Each row is a point. Any point is a mix of the corners, with weights that add up to 1. It lies inside the corners' shape when no weight is negative. Say inside or outside, and name the corners with a negative weight.

Corners:
(1): [ -2  22 -71]
(2): [-9 -8 28]
(3): [52 21 11]
(4): [ 29 -47  47]
Points:
[ 16   5 -11] => inside
[ 14  18 -40] => inside
[-11   2  16] => outside (4)
[ -2  14 -18] => outside (4)
[ 29  13 -23] => outside (2)
[ 20  37 -30] => outside (4)
[47 18 10] => inside

Corners:
(1): [-25 -95   0   7 -28   2 -25  15]
(2): [ -9  15  -2   5  28 -22  -8  15]
(3): [-19  23 -14  14 -13 -22  11   3]
(4): [  2  25  14  -5   1   1 -27 -12]
(5): [ 11  14  -5  39 -15  -6  -7   8]
(6): [ -7  25 -14  -7  31  38   2 -13]
(7): [-19  22   3  12   5  15 -17  24]
(8): [ -4  35  70 -16  22  -5  55  15]
(9): [  4 -28  -7 -15 -14 -12  -7  25]
Points:
[-10   9  19  -9   9  -2   7  11] => outside (5)
[-9  7 -3 15 -2 -8  1 13] => outside (4)
[ -4  -6   8  10 -12 -11  -7  13] => outside (6)
[-12 -27  -2  -6  -4  -3  -2  20] => outside (4, 5)
[ 0  4 16  1  5  2 -4 12] => outside (3)
[-11  10  10  18  -3  -5  -8  14] => outside (6, 9)
[ -9 -29   5  -2  -9  10   1   2] => outside (2, 7)
[ -8  34  -2 -10  14  21   9  -5] => outside (1, 2, 5)
[-13 -39   2  25 -37 -16   3  27] => outside (2, 4, 6)

Corners:
(1): [  7  30  35  -3  17 -49 -10   0  12   4  30  19]
(2): [  2 -15   6  22   7 -15  -2  16 -10 -18  24  25]
(3): [-19 -21  30   5 -14  10  16 -31  52  22  31 -82]
(4): [-14  -6   4 -20   3 -12  -3  19 -17 -25  23 -20]
(5): [-19  34  -2   9  -2 -11  -6 -20 -14   7 -21  24]
(6): [ -9  30   7  -1  21   4  29   9 -18 -10   7  -1]
(7): [-20  -6  37   5 -25  -7  19  19  16  -1 -66  -9]
(8): [-20 -21  30  -3  14  -4  15  -1  -1  18   2 -15]
(9): [ 49 -18   4 -21   5   7  -6  29   8   3  14  23]
(10): [ -1 -27  -1 -13  13   1   0  33  35  -3   5  15]
(11): [  7  -4  -2  -2  -7 -57   8  26   0  10  20  17]
(12): [ 28 -22   8 -11  -1 -10  12 -44  25   4 -17  27]
(13): [ 25  -8   6  13  13 -20  -3  -3  12   5 -95  25]
Points:
[  4   3  10   1  13 -10   7  -2  13   5  12   1] => outside (4, 7)
[ 3  3  8 -1  6 -9 10  9  0 -2  2  8] => inside
[ -2  -7  17   2  -1 -10   7   2  12   3 -27  -5] => inside
[12 -4  9 -5  9 -6  3  2  4 -5 -7 23] => outside (3, 11)
[  8 -18  11  -5  -4 -10  18  -6   1  -3  -4 -10] => outside (1, 5, 10)
[ 0 -2 14 -1  5 -5  8 -6 11  2 -4 -3] => outside (11)

Corners:
(1): [ 19 -46  51 -33  17 -20  -8  49 -18 -12 -28  37 -31 -63  24  29 -25 -23]
(2): [-44 -33  -8   9  -8 -50   0  54  92 -55  -9 -40   8 -34 -12  20 -24 -29]
(3): [ 47 -33   7  12  31  49 -20   8 -11  47  -4  46  86 -16   1 -13 -45  12]
(4): [-45  37  20 -18  17  58 -18   9 -10 -16 -16  -7  21  31  -1 -43  14   5]
(5): [ 34  -2 -52   4  32  47  15 -60   3  48   9   8 -38 -34 -11   9   6  27]
(6): [-32 -19 -34 -25 -13 -69  25 -23  -4  16   6  11  -6 -37  -4 -14   5  14]
(7): [ 26   0 -41 -38  31 -38 -15  30  47  -8 -11 -29 -43 -35  44  38 -58 -27]
(8): [ 26  26  -2 -31  63  27  42 -48  19  27 -20  29 -11 -30   5 -44  38   5]
(9): [-15   5 -18 -33 -10  16   4 -19   7  11 -43 -24   4   0 -36  -9  -7  -1]
(10): [ 39  28 -26  23  63 -18 -26   0  50 -13 -24  26 -17  39  19  23  -8 -79]
(11): [ 37 -30  -8   0  18  -6  11 -31  15  18  18   4   2  36 -45 -40  28  34]
(12): [  3  39 -31   3 -23 -29 -62  48 -10 -22 -18  17  30   7 -31 -20 -26  -7]
(13): [-13  10  12 -25   0   1  28 -19 -45 -37 -34   2 -14 -42   1 -60 -57  17]
(14): [ 39   4  25   7 -27  15 -39 -29  18 -32 -13  -4  -4 -33  33  57   0  -9]
(15): [ 14 -45  55  24 -23  17   0  37  11  47  -1  -9  -5   4 -15 -66  28 -41]
(16): [-23   5  26  24 -12 -37  18  43  15 -36  13 -47  32 -25   0  58 -20 -20]
(17): [ 10  10   4  -7 -20  26  53 -11  47   2  14  27 -15  19 -18 -33 -26  13]
(18): [-44  18  45  20 -31 -29 -28  12   4 -14 -29  -5   3 -15 -13   2 -28  25]
(19): [-17 -33  24  55 -18  -2  29  61  52  14 -48 -21  39   4  21  -4  39 -13]
Points:
[ -6  -6   4  -1  -6 -17   2  10  15  -7 -10  -6 -14 -13  -3   0  -5  -8] => outside (3, 8)
[ 26   7  15  18   3 -27 -18  46  18 -43 -21  12  34 -18  11  13 -49 -12] => outside (4, 5, 6, 9, 15)
[  0   6  -8  -1   2   8  16  -5  21   5 -10  -1   9  -7   0 -20  -5  -7] => outside (1, 11, 18)
[  4   0   3  -4  -7   5  24  -1  26   1  -1  11  -4   0  -9 -19 -14   3] => inside

Corners:
(1): [ 35  48  25   8 -37 -66 -42  54 -14 -19 -43 -53  37  -4  26  32 -29 -39
  29  10]
(2): [-24 -40  42 -60 -18  -3   6   0 -65  32 -23  11  -7 -58 -20 -15  28   0
  42  25]
(3): [ 61  22   5 -63 -76 -23 -56  23   3 -16 -43 -47 -19  -9  62  40  19   3
  20 -21]
(4): [-28  -5  23 -27  18  21  10 -30 -28 -10 -29   3 -38 -13  12   4  53  20
  29  45]
(5): [-25  -9  -2   2  20  39  -2  -2 -17  26 -18  29   1 -20  -4 -15  56   4
  -8   9]
(6): [  5  12  19  14  -8 -52  22 -21   1 -30  23  18  26  19  34   0 -20  30
 -54 -15]
(7): [ 34  22   4   2  -8 -49  -4   5   8 -12 -11 -14  -5  30   3   0 -51  52
   2 -22]
(8): [ 23   4  20  -2  -5 -33 -22  32  -6 -35   7  -8  16  27  23  72 -38  28
  31  -8]
(9): [-54 -31 -13  -9   2  39  39 -42  -5  -6  19 -23 -22  -6 -37  -1  -4  31
  11 -14]
(10): [-31   9  21  21  13  30  12 -42  -4  37  19  -5 -18 -30 -13  -8 -18  12
  17  18]
(11): [  1 -43  16 -12   0  12 -43 -42 -77   2 -18 -45  -4  17  -3  -6  47 -26
  13  -3]
(12): [ -5 -15  18 -23 -26 -25  64 -67 -14   7  -9  44  -7   3 -22  -8  -6  37
  21 -14]
(13): [ 47  28   6  32 -23 -64 -22   1  16 -64  10  20  11   3 -40  42 -37  75
 -34   6]
(14): [  1  61  23 -14 -34 -30  24   1  13 -22  41   4  19  40  -5  29 -38  55
 -36 -40]
(15): [ 55  45  15  18  -7 -57  17  34 -12 -59  19   2  22   1  26   9 -26  -2
  18 -64]
(16): [ -7  32   8 -10 -18 -59 -85  -7 -40 -30  -1 -24   5   7  43  20 -20   7
  37 -45]
(17): [-20  -6 -14  27 -23 -12  68 -21  29  16  45  52 -11  25 -27 -41  27  47
  10  12]
(18): [ 36  26 -26  -1 -61  -3 -49  16 -78 -11 -43 -56   8  -7  46  22  -1   3
  53 -25]
(19): [ 16  -5 -32 -45 -39  49   4   0  40 -72   4   0  62  43  32 -41  70  27
  70 -29]
(20): [ -4  10 -13 -49  19  -7  44 -50 -20   0  43  40   6 -19 -32  -5   0  27
   9  23]
(21): [-33 -58  20  -6  39  19 -23 -59 -51  40 -34 -60 -17 -50 -26  11  64  29
  55  19]
Points:
[-24 -18  18   1   1   0   4 -19  -7   7  -4   3  -4   7 -23   0  16  27
  21  12] => outside (3, 6, 15, 18, 20)
[ -1  -3   9 -17 -14 -10  12 -20 -17  -1  -5   8  -1  -6  -2   1   9  20
  14  -4] => inside
[  6  19   2   4 -13 -15   7  -8   0 -13   5  -2   3   3   5   7  -8  27
  14  -9] => outside (2, 11)
[ -3   0   5 -15 -13  -1  -2 -16 -23  -7  -4  -5   0  -5  -2   6  13  14
  25  -5] => outside (6, 7)
[  8  -2  10  -2  -5 -25  -4 -24 -22  -1   0   6 -11  -5   1   8   1  32
  10  -3] => outside (1, 9, 14, 19)
[  0   3   8 -12 -20   0 -20   1 -15  -5 -29 -19  -4  -9   3  23   3  24
  28  -3] => outside (6, 11, 15, 17, 20)
[  8  21  11 -14 -19 -16  -5   4 -21 -12   1   4  11   3  23   7   3   3
  18 -13] => outside (7, 9, 13, 21)

Corners:
(1): [ 13  18   0  -4 -16  25 -23  12  95 -63  -9 -26 -23 -25 -13 -43  44  47
 -14 -22]
(2): [ -6  30  18 -17 -18 -20   1 -32  26  -8   5   3 -18 -32  -9   9 -31  33
 -29  18]
(3): [ 39  23  31  14  15  -2  53  10 -54  59  -1  16 -31 -13  38 -31  35  -6
 -12  21]
(4): [ 22  28 -27  -3  39   4 -30 -19  12 -21  12 -48  24 -26  55  10  11 -31
 -19 -14]
(5): [ -5  -8  -5 -19 -14   1 -61  -3  37  39 -17 -29  -9 -12 -35  16  19  74
  17  22]
(6): [ 43  13   4  34 -10   4  18  33 -34  68  35  28  -7  -7 -12 -15 -21 -45
 -40  28]
(7): [ 30 -15  59   6 -19  36  21  -1 -30  21  67  12 -39  23  26 -57  33 -31
 -44   3]
(8): [ 16  37  39  53 -11 -16   5   7 -38  27  46 -13 -40  19  15 -55   4 -37
 -26  38]
(9): [ 38 -18  18  20   7   0  18  17 -60  -3  48  21 -21  -6   1 -18 -24  24
 -14  24]
(10): [-59   3  17 -14 -29  44 -33 -14   3 -21 -51 -21  24 -15 -35 -12   7  37
  -9  -6]
(11): [ -8  -3  24   7  -3 -18 -44 -10  19  38 -35 -35 -44 -10 -34  13 -35  40
 -18 -22]
(12): [ 24  22   3 -35  22   2 -54   2  18 -47  -6 -33 -11 -33  16   4  35 -43
  28  24]
(13): [  5  21   3   0 -27 -37 -24  20  -2  -4  14  25   9  -7  49  16  24 -15
 -19 -20]
(14): [ 25 -30  26  14   6 -44  35   9 -41  36  53  25  14   8  -2 -15  17 -24
  -8  19]
(15): [-21  10  17 -18 -24 -26 -32  37  45  38 -22 -32 -48 -49  10 -29  -1  30
 -51  19]
(16): [  3 -26  20  37 -28   4  51  16 -37  72  18  -8 -57  30   4 -34 -24 -25
  11  24]
(17): [ 25  23   2 -11  57 -25  41  35 -47  19  57  20 -20  49  28 -22  -1 -13
 -36  26]
(18): [ 44  -8  35  17 -18   1  18  36 -32  12   2  -5 -11  34  39  -2  10 -18
 -47  31]
(19): [ -1   4 -33 -18 -24  -6 -37 -41 -28 -20 -43 -24 -33 -23 -33  11  57  14
  -7   1]
(20): [-23  -7  -3 -12  14   4 -15   5   9 -18  -4 -35 -29 -43  20  42  39 -15
 -27   2]
(21): [ 10  37  -9 -47 -23  -4 -31  33 -13 -15   4 -67 -13 -47  -4  14  28   8
   8   3]
Points:
[ 23   1  20  26  -9  -1  25  14 -29  47  36  27 -15   7  16 -44  12 -10
 -30  14] => outside (2, 11, 12, 18, 20, 21)
[  7   8   7  -1  -9 -10 -13   0  -6   5   2  -8 -18 -10   2  -3  13   3
 -16   4] => inside
[ 10   7  10  -1  -4  -1 -10   4  -4   2  12 -10 -15 -14   7  -8  17   4
 -27   3] => outside (12, 16)
[ 11   7  10   3  -2  -4   2  10 -11  15  16  -5 -20   1   6 -14   8   2
 -23  10] => outside (12)

Corners:
(1): [-72 -34 -15 -35 -27  20  12  41   2 -19  24  40   0 -40 -16 -10  15   8
 -25  16]
(2): [ 31 -44  19   0 -61 -27   6  36   2  27  20  43 -32  -2 -20 -32 -56  13
 -12  23]
(3): [  6  61 -23  -2 -19 -48  19   2  27  34 -40 -42   1  61 -23 -15 -28 -20
  27  11]
(4): [ -7 -23 -72  10  47  20  18 -18 -42 -32   9   3 -16 -39 -37  36  43  26
  31 -33]
(5): [ -4  34 -27   2   6 -18  51   4  11  13 -13  -5 -21   6 -20  40 -22 -26
 -11 -51]
(6): [-39 -12  -9  20 -15  19  42  15 -12 -64  10   8  25 -36   8 -26  17  36
 -68   3]
(7): [-15  12  29 -27  68  -7  -4  10 -32 -42 -27  24  36 -46 -33  35  37  -1
 -77  16]
(8): [ 27  38  25  14 -43   2  10   6  53 -29 -52 -34  11  13 -83   7 -31 -39
  22  -1]
(9): [-20   0   4  18 -35 -23  -8   0  -2  -7 -17 -47 -32  -7 -29  28 -19 -12
  -2 -34]
(10): [ 23  29 -81 -52 -42 -23  31  -7 -18 -11 -11 -27 -36  21 -12  62 -21  42
  26 -39]
(11): [ 24  -7 -10   1 -22 -16  33   8   5  14 -58 -13  15  51 -40  23 -12 -42
 -10 -10]
(12): [ 35 -20  21 -31 -47 -39  13   9  76  32 -81 -16 -16  33 -38 -22 -41  -7
  -5 -12]
(13): [-27 -27  18 -21  10  56 -29  68  14 -12  19 -28  12 -58  13 -24 -55   9
 -68  19]
(14): [-12 -33  29  -7 -33 -44   4  -2  20  -5 -13  10  66 -49 -31  10 -60 -21
  -9  19]
(15): [ 11  -9   3 -37 -26 -30  16  43  42  -4  28 -62   5  19 -23 -27 -41 -18
 -12 -37]
(16): [-13 -20   4 -20 -19  36   7 -13  25   8  27   3  10  -9   5  19   8   4
 -40  31]
(17): [-16 -52  62  -8 -16  22  41  34  -3  14  12   9  15 -46   3   0 -25  27
  17   7]
(18): [-26  14  38 -14  79  16 -10  -2  -5 -79 -22  -3  18   1  34  21  -7 -35
 -54  -1]
(19): [  3  21   1 -21 -35 -15  42 -42 -17  17 -54  -7 -15  20 -85   0 -35 -25
  24 -36]
(20): [-28   7 -30  -7   9  12  21  11   4 -23  -1 -26  -4  31 -51  35 -24  66
   8 -49]
(21): [-16  22  -9  -5  25  24 -22 -17 -26 -39  -6  49  39 -12  32  17  58 -19
 -31 -40]
Points:
[-12   6  -5 -12  -2  -3  21  15  10 -11  -5 -17 -13  -5 -22   6 -19   6
 -14 -12] => outside (11, 14, 21)
[ -5   4  -1 -12   0  -3   7   4   2  -9 -16   0   6  -1 -22  16  -7  -8
  -8 -15] => outside (6)
[  8   2   7 -12  -7  -9  14   7  10  -7 -17  -4  17  -5 -16   0 -17 -15
 -15  -2] => outside (1, 9, 20)
[ -7   9 -13 -11  -7 -12   8   6   4 -12  -9 -26  -6   4 -34  22 -27 -10
  -5 -10] => outside (6, 12, 17, 21)
[  5   3  -7  -8 -19 -15   8   5   7  10 -16 -23 -10   3 -34  19 -24  -5
   4 -20] => outside (1, 6, 18)
[ 20  -2  -5 -19 -10 -31  39   0   0   3 -38 -21 -49  24 -70  39 -25  -6
  48 -48] => outside (3, 6, 13, 14, 16, 21)
[-40   3 -32 -13  20   8  14 -12   4 -38  23  -4  10 -16  29  27  30  20
  -5 -36] => outside (2, 7, 8, 11, 13, 19)

Corners:
(1): [ 12 -14 -54   4 -42  11  15   3   5  49 -28  15  34  16  27   0  -2 -39
  25   1]
(2): [ -3  27   6  -9  -9  42 -10 -23  49  -9  45 -39  13 -41 -34  -3  32 -14
 -59  -7]
(3): [-32  31   9 -16   7  68 -25   8  10   2  12 -14  16 -14 -12 -23   2  33
  -3 -11]
(4): [ 17  17  37  -3 -24  20  13  10  25  29  16 -58  41  -1 -40  -4  33 -72
 -16 -22]
(5): [-15  -4  -7  24   5 -27  -8 -21 -32  -7  10  41  22  -3  27  23  -3  13
  10  29]
(6): [ -7  -7 -22  -2  26   3 -26 -14  19  -4 -36 -24 -10  -7  19  29   7  20
 -11   9]
(7): [-10  22   5 -15 -11  11   9  -3  11  -5  14 -46 -22 -13 -14   2  26  -8
  -6 -17]
(8): [  5 -35   4  28  45  11  -4  26 -40  30   4  30 -25  12  18 -16  -6  13
  15  25]
(9): [ -6  -7 -14 -12  95   8  28  86  27 -78  60  44 -18  39  21  73 -51  31
   9  20]
(10): [ 26  18  46  -1   7  20 -27 -41   2 -32  59 -33  -8  -4 -18  15   9 -15
 -24 -23]
(11): [ 16  15  37  -9  -6  19  22  30 -20  32  -6  -6  13   6   4  10 -37 -16
 -43   0]
(12): [ 13  -2  35   1  -9   1  -3 -17  11   9  12 -48  24 -46   7 -28  10 -24
  10   1]
(13): [ 27  13 -23  -4  22 -15  10   5  25  15 -17  44   0  12  53  23  25  22
  29  28]
(14): [ 21 -26 -10 -16   4 -11  15   8   4  19 -13  33   7  12   4 -17   4  -4
  31  25]
(15): [  9   3  -2   5  -2  16   2   6 -30  52 -56  40   1 -12  18   4 -22 -40
   8   7]
(16): [-23   4 -33  -6  15  12  -3   1  17  44 -29  29   3  23  20 -20   2 -27
 -20  -2]
(17): [ -8 -28  23  28 -24  21  -5  -9  12 -13  -7 -48  15 -24  -9 -20  38 -24
  -9 -36]
(18): [ 11  37 -12  19  -5  41 -11 -29  22 -20 -28 -55   3 -16 -12 -44  28 -16
 -11  -4]
(19): [-10 -10 -15  21  -8  13  21 -42   0  36   2  39  23   7   9  12 -10   2
  25   2]
(20): [ 19  20 -32 -23  49   1  23  17  -6  11 -18  25  35  -9  23   2 -11   7
   3   3]
(21): [ 23 -13 -19  39  -1 -17   5  15  16  12   2  20  -6  16  -9   1 -12 -13
  13  -5]
Points:
[  1   8  -5  -2   7  11   2  11  16   1  -5 -11  10  -5   2   6   5 -11
  -5   0] => outside (8, 10, 19)
[ -5   9  -5   8   0  14   1   1  18  -8   8  -9   5  15   3  18   4  -2
  -4 -12] => outside (2, 8, 12, 14, 15, 20)
[ 3  4 -8  0 11  8  6  7  6 10 -2  8  9  0  9  2 -4 -4  3  9] => outside (10, 17)
[ -4   5  -5 -11  16  15   3   2  -4  15   1  11  10   2   4  18 -10  -5
 -10   4] => outside (12, 13, 17, 18, 21)

Corners:
(1): [ 10  -2  50 -18  -4 -19 -14  21   8 -26  20  41  30  24  27  33  34  38
 -11 -15]
(2): [-27  -8  26  14  -1  21   8 -51 -15 -24  31 -17  10   4  25  20  33  18
   8  30]
(3): [ 22   2  34 -33  -2  -2 -35 -18 -12 -19  20 -12   0 -11  42  37  15  -6
  -5 -13]
(4): [-15  25  63  -1   7 -30 -11  15 -36 -19  26   6   0  -2   0  53  44  20
  18 -22]
(5): [ 23  -2 -13  26   6  -1   0  -5 -21  56 -65  -8  21   0 -42 -30  49 -15
   5 -10]
(6): [ -8  23  40  -1 -16 -42   2 -10  21  -7  18  12  17 -16  -2  36  27   7
  29  -9]
(7): [ -9   8  43 -22  -3  -3   7 -12 -29 -30   7  10   9 -27   9   5  40   3
 -34   8]
(8): [-10  42 -15 -15  12  -5 -22   0  29   2 -32  14 -12  18 -52  -7  37  13
  21 -19]
(9): [-23  20  41 -38  11 -17   6 -29 -26 -11 -15   0   1  15  -1  55  24  35
 -29 -16]
(10): [ -8  17  -5  41  32 -23 -45   8  14  -9 -46  13  -6   0  -4 -22  18  -5
   0 -23]
(11): [ -7  11   4  29  15  13 -14  22  37 -10 -71  -1 -52 -10 -41  -5  25  24
   1 -33]
(12): [ -8 -25 -10   1  25 -17   5  -8  -5   4 -16 -10 -29  -9 -12 -31   2   2
  10  -9]
(13): [ 43  15  10  20  10 -13  21  20   3   0 -41  26  32  26 -18  -9  16  19
  22 -42]
(14): [-48 -18 -13  47 -88  39   2 -55 -49  16  45   9  -5 -42  73 -69 -26  15
   1  39]
(15): [-12 -25   2  39 -89   6  20 -67 -36  19  51 -15 -37 -10  73 -83  -6  -7
 -29  40]
(16): [  1  35  62 -27   9 -29 -15   4 -27 -14   7 -21   8  12  -3  14  35  49
  -8   6]
(17): [-49   0   7  42 -53  43  25 -31 -43  18  44 -41 -21 -29  95 -95  13  28
 -21  20]
(18): [ 14  10 -46  43   1   0   5   9  -1  42  -4 -39  23  10 -35 -23  26  -2
 -20 -27]
(19): [  8 -10 -19  40 -50  13  20 -41 -35  19  42  18 -38 -28  93 -54 -11   8
 -21  49]
(20): [-13   3 -10  24  -1  -9  12  20  -6   5 -57  -2   7  14   3 -16   9 -27
  -3   6]
(21): [  3  42  -1  29  13  16   7   2  25  59   3  12   6   2 -37 -23   3 -24
  35  11]
Points:
[ -2   6  10  14 -10  -2   3  -6  -7   8  -3  -2  -2   3   6 -10  18  13
   2  -5] => outside (7, 10)
[-4 10 11 15 -6 -3 -5 -2 -4  4 -6  2 -4  0  4 -6 19 12  5 -8] => outside (7)
[ -6   3   6  19 -22   0   3 -20 -10  12   8  -5  -7  -2  18 -24  13   5
  -1   4] => outside (7)
[ 3 10 13  7 -1 -6  1 -5 -1  2 -9  3  1  3  5 -9 21 10 -5 -4] => outside (4, 14)
[ -8   3   4  18 -10   0   6 -13 -12   7  -2   0  -8  -5  14 -22  15  10
  -2   4] => outside (3)
[ -3  17  11  16  -8   0   3 -11  -1  19   6   2  -1  -3   1 -16  13  -1
   8   6] => inside
